Each point is reached from the start by the listed moves, each made 0, 1 or 2 times, or once backwards (-1), plus a little noise. Is the number of moves made odd or even? Then give how often each move was made.
In the rows, 128 means zero.

Moves:
(1): [164 139 157  88]
(2): [147 146 113 116]
(3): [142 159 147 124]
Start: [116 124 125 102]
Points:
[ 94 104 138 111] -> odd (0, -1, 0)
[155 160  93  75] -> even (0, 2, 0)
[172 152 141  51] -> even (1, 1, 0)
[136 181  88 115] -> even (-1, 2, 1)

Moves:
(1): [152 134 140 122 144 142 129 142 128 133 125 113 109 110]
(2): [114 145 127 135 127 132 133 130 115 137 133 115 119 141]
(3): [127 124 141 125 137 125 145 116 130 113 127 134 127 146]
(4): [143 134 152 158 131 124 124 143 125 121 138 140 129 136]
(5): [118 128 123 139 153 130 124 120 135 129 118 107 131 137]
(6): [128 139 130 129 124 177 109 134 138 112 113 143 135 128]
(7): [135 115 128 138 137 130 153 162 121 127 124 119 144 135]
(8): [113 124 146 129 130 117 114 139 118 142 112 125 133 129]
(9): [119 138 144 120 129 123 125 128 157 118 136 119 117 126]
(10): [123 132 144 134 130 130 124 118 137 154 129 141 140 112]
(11): [133 126 126 120 130 134 109 132 132 134 156 135 124 144]
Start: [125 144 104 133 127 135 139 133 125 133 132 114 127 146]
Points:
[107 162  86 128 157 224 119 128 160 185 172 118 154 167] -> even (0, 1, 0, -1, 1, 1, 1, -1, 0, 2, 2)
[ 81 202 177 154 131 223  15  93 237 136 184 181 142 172] -> even (-1, 0, 0, 1, 1, 2, -1, 0, 2, 2, 2)
[143 159 172 134 170 169  86 134 170  72 104 107  93 160] -> even (1, -1, 1, 1, 1, 1, -1, 1, 1, -1, 0)
[210 131 183 190 188 163 189 208 137 116 209 148 138 208] -> odd (1, 0, 2, 2, 0, 0, 2, -1, 0, 1, 2)
[130  93  70 101 166 102 141 144 139 161 174  84 139 173] -> odd (0, -1, 0, -1, 1, -1, 1, 0, 0, 0, 2)
[151 119 158 205 200 130  88 199 136 135 162 112 156 208] -> odd (0, -1, 0, 2, 2, 0, 1, 1, 0, 0, 2)
[ 39 174 126 113 139 219  77  58 155 131 107 151 148 209] -> even (-1, 1, 2, -1, 1, 2, -1, 1, 0, 1, 1)

Moves:
(1): [132 117 129 109 123 143 143 105 125 122 132 120 115 130 131 135 137 128
 133 126 121 124 134 139 138 138 138]
(2): [130 120 124 122 114 127 132 110 115 131 116 116 127 111 129 117 125 126
 120 127 126 138 122 112 140 120 109]
(3): [133 131 130 120 124 135 119 128 137 123 141 133 133 120 150 114 141 109
 141 131 120 131 137 131 146 115 106]
(4): [150 128 119 128 130 132 125 127 127 126 129 131 135 115 117 129 113 142
 112 131 128 133 128 125 140 126 131]
(5): [114 150 104 145 126 131 135 124 116 105 119 107 125 130 122 128 132 123
 121 141 127 149 134 132 143 150 117]
(6): [110 135 144 147 127 128 131 128 149 111 124 145 147 130 129 138 113 119
 123 149 130 125 116 138 121 132 127]
(7): [119 106 128 128 130 139 123 118 130 131 132 136 119 133 129 120 119 123
 124 130 126 126 132 114 113 143 125]
(8): [118 128 127 133 137 107 123 132 136 113 127 118 129 118 130 125 128 117
 127 132 125 129 128 128 128 120 131]
(9): [132 120 134 146 134 124 122 130 124 134 129 131 137 131 125 124 124 136
 130 130 127 124 132 138 133 129 132]
(10): [123 126 119 128 129 118 136 136 123 133 123 131 129 123 124 134 134 136
 123 124 132 128 127 129 137 144 124]
(11): [127 123 124 130 121 129 117 134 125 137 130 140 123 125 142 123 116 132
 126 146 139 127 138 125 125 131 140]
(12): [131 134 114 129 119 126 131 129 134 137 124 125 106 130 124 123 130 115
 127 134 116 146 129 112 136 134 143]
(13): [134 126 148 129 127 134 114 119 135 117 127 131 113 133 124 128 122 135
 133 130 143 120 125 135 129 135 122]
(14): [138 141 115 132 117 130 124 157 107 113 118 131 131 143 127 129 115 130
 106 137 125 131 126 116 145 130 133]
(15): [117 129 116 122 136 130 123 139 133 131 129 130 130 124 124 119 114 104
 125 136 114 139 100 133 127 118 117]
(16): [134 114 126 130 119 133 120 138 129 132 114 122 117 129 125 139 120 125
 127 121 135 126 141 121 128 126 120]
(17): [107 143 145 141 154 133 133 135 119 121 122  99 131 123 115 158 142 130
 113 139 123 149 115 133 133 161 139]
(18): [129 130 116 132 139 116 134 135 111 115 120 112 106 134 147 142 129 116
 145 143 119 123 151 107 133 131 118]
(19): [148 126 130 120 134 137 152 118 114 141 123 114 123 114 133 106 145 118
 122 116 128 129 135 128 128 119 123]
(20): [122 126 129 136 115 128 131 125 136 136 148 120 105 147 133 137 107 117
 125 119 131 125 126 123 147 133 116]
(21): [140 121 115 129 127 125 133 133 127 126 121 117 125 121 126 133 146 143
 121 133 132 127 130 128 123 116 134]
(22): [105 115 135 128 128 120 144 118 123 134 116 135 110 138 111 121 125 123
 120 130 123 142 148 132 113 132 107]
(23): [114 118 140 144 117 124 133 147 115 117 134 144 122 131 133 142 120 110
 137 128 120 129 129 140 107 129 122]
(24): [125 126 131 129 125 108 138 140 130 119 131 136 134 134 133 116 135 136
 155 131 143 135 143 123 126 117 133]
Start: [130 118 112 126 135 136 150 104 132 114 115 138 144 129 117 136 136 129
 130 149 123 115 134 104 130 139 142]
Points:
[179  74 128 123 133 143 179  92 160 189  95 207 156 113 105  81  47 154
  72 179 182  70 100 148 120  83 112] -> even (0, 0, -1, 1, -1, 2, -1, -1, 1, 1, 2, -1, 1, 0, 2, 0, -1, 0, 2, 1, 1, 1, -1, 0)
[157 171   7 211 172  27 219 161  57  34  29  57  52 137 102 105 185 133
 105 205 136 138 212  88 162 156 121] -> even (-1, -1, -1, 0, 2, 0, -1, 2, 1, 2, 0, 1, 2, 1, 0, -1, -1, 2, 2, 0, 2, 1, 0, 0)
[ 74 146 124 128 192 118 143  99 205  92 164 135 235  33 136 104 147  49
 122 213  67 173  55 201 179 102 145] -> odd (1, 0, 2, 1, 0, 1, -1, 2, 1, 0, 1, 0, -1, -1, 2, -1, 1, -1, 0, 0, 0, 0, 0, 0)
